Each point is reached from the start by the listed moves, each made once or not at all, plus a little noise. Is the number of moves made odd or even? Then give how often each move was made.
In the rows, zero is written as 128.

Moves:
(1): [160  96  86]
(2): [168 150 130]
(3): [136 103 166]
Start: [ 93 129 127]
Points:
[141 124 166] -> even (0, 1, 1)
[165 120  88] -> even (1, 1, 0)
[101 104 165] -> odd (0, 0, 1)
[125  97  88] -> odd (1, 0, 0)

Moves:
(1): [163 130 158 112 134 103 112 152 133]
(2): [133 177 117 132  98 158 149 134 100]
(3): [115 113 166 134 121 156 150 118 111]
(4): [131 135 128 146 125 113 131  94 129]
(5): [141 137 122 140 165 153 121 117 133]
(6): [146 113 118 142 103 145 122 130 118]
Start: [157  89 144 118 121  90 123 138 113]
Points:
[217 131 156 137  69  99 125 134  81] -> even (1, 1, 0, 1, 0, 1)
[165  67 173 157  86 118 141  94  85] -> odd (0, 0, 1, 1, 0, 1)
[185  85 129 144 133 131 112 129 109] -> even (0, 0, 0, 0, 1, 1)
[205 100 166 115 164  93  99 150 127] -> even (1, 0, 0, 0, 1, 0)
[210  77 163 116 105  86 101 163 109] -> even (1, 0, 0, 0, 0, 1)

Moves:
(1): [148 133 150 117 122 152 123 119 142 152 120 146 129 150]
(2): [127 142 142 134 110 109 119 135 142 122 119 125 122 132]
(3): [146 129 162 138 150 137 120 132 102 132 103 107 173 126]
(4): [134 125 138 155 129 131 143 122 133 134 140 125 124 124]
(5): [128 133 129 114 155 135 127 120 138 130 125 118 129 132]
(6): [ 97 154 128 109  99 134 114 111 134 167 125 137 150 128]
(7): [120 128 132  90 124 130 155 111 140 141 123 126 128 139]
(8): [141 147 112 144 125 116 138 160 124 144 117 135 137 105]
(9): [124 117 135 131 124 145 124 138 147 122 119 140 126 121]
(10): [124 116 131 132 115 115 125 120 136 136  92 135 106 129]
(11): [113 106 130 134 156 113 140 138 132 140 140 138 120 146]
Start: [120 146 119 146 115 139 128 121 140 135 133 129 117 130]
Points:
[129 147 158 188 138 117 128 183 147 157  90 133 155 119] -> odd (0, 1, 1, 0, 0, 0, 0, 1, 1, 0, 1)
[117 180 166  97 150 161 149 116 156 246  87 140 188 160] -> odd (1, 0, 1, 0, 1, 1, 1, 1, 0, 0, 1)
[135 144 146 122 131 187 117 112 182 157 111 149 116 149] -> odd (1, 0, 0, 0, 1, 0, 0, 0, 1, 0, 0)
[112 184 181 109 119 130 135 115 179 249  44 143 160 161] -> odd (1, 1, 1, 0, 1, 1, 1, 1, 0, 1, 1)
[148 148 159 194 144 151 137 146 151 166  61 124 144  98] -> even (0, 0, 1, 1, 1, 0, 0, 1, 1, 1, 0)

Moves:
(1): [148  97 104 121 139 118 135 119 130 139 141 143 121 119]
(2): [132 149 132 116 144 122 114 125 105 147 131 141 135 146]
(3): [171 129 160 168 118 114 102 137 165 137 105 118 125 109]
(4): [111 108 114 159 130 144 126 129 116 141 114 127 125 115]
(5): [128 111 114 117 181 129 114 113 120 109 141 136 136 128]
(6): [129 129 124 127 135 172 100 137 127 123 148 133 119 124]
(7): [146 129 120 121 121 139 149 103 127 119 117 149 144 148]
(8): [152 135 108 138 141 152 163 186  99 135 151 134 153  74]
(9): [127 128 132 150 148 144 158 136 148 139 131 114 114 131]
(10): [120 128 140  91 117 134 155 131 130 142 107 131 135 107]
(11): [113 117 154 113 108 112 156 113 138 140 160 119 151 140]
(12): [ 99 125 127 145 140 121 127  88 135 104 129 164 116 125]
(13): [143 116 110 138 130 108 123 121 194 160 128 149 150 122]
(14): [124 111 143 140 137 122 128 147 148 124 120 143 129 156]
Start: [149 128 120 116 152 159 121 132 139 121 126 103 147 118]
Points:
[128  57  94 146 196 231 176  99 180 130 113 185 126 119] -> even (1, 0, 0, 1, 0, 1, 1, 0, 1, 1, 0, 1, 0, 1)
[173  52 144 182 197 164  74 133 249 165 148 140 188 118] -> odd (0, 0, 1, 1, 1, 1, 0, 0, 0, 0, 1, 0, 1, 1)
[151 107  89 126 243 178 197 141 192 145 147 161 185  37] -> even (0, 0, 0, 0, 1, 0, 0, 1, 1, 1, 0, 1, 1, 0)
[177 158 108 113 182 176 139 190  86 149 152 128 180  84] -> even (0, 1, 0, 0, 0, 0, 0, 1, 0, 0, 0, 0, 0, 0)
[148  78 192 146 123 135 151 148 193 166  87  95 170 107] -> odd (0, 0, 1, 1, 0, 0, 0, 0, 0, 1, 1, 0, 0, 1)
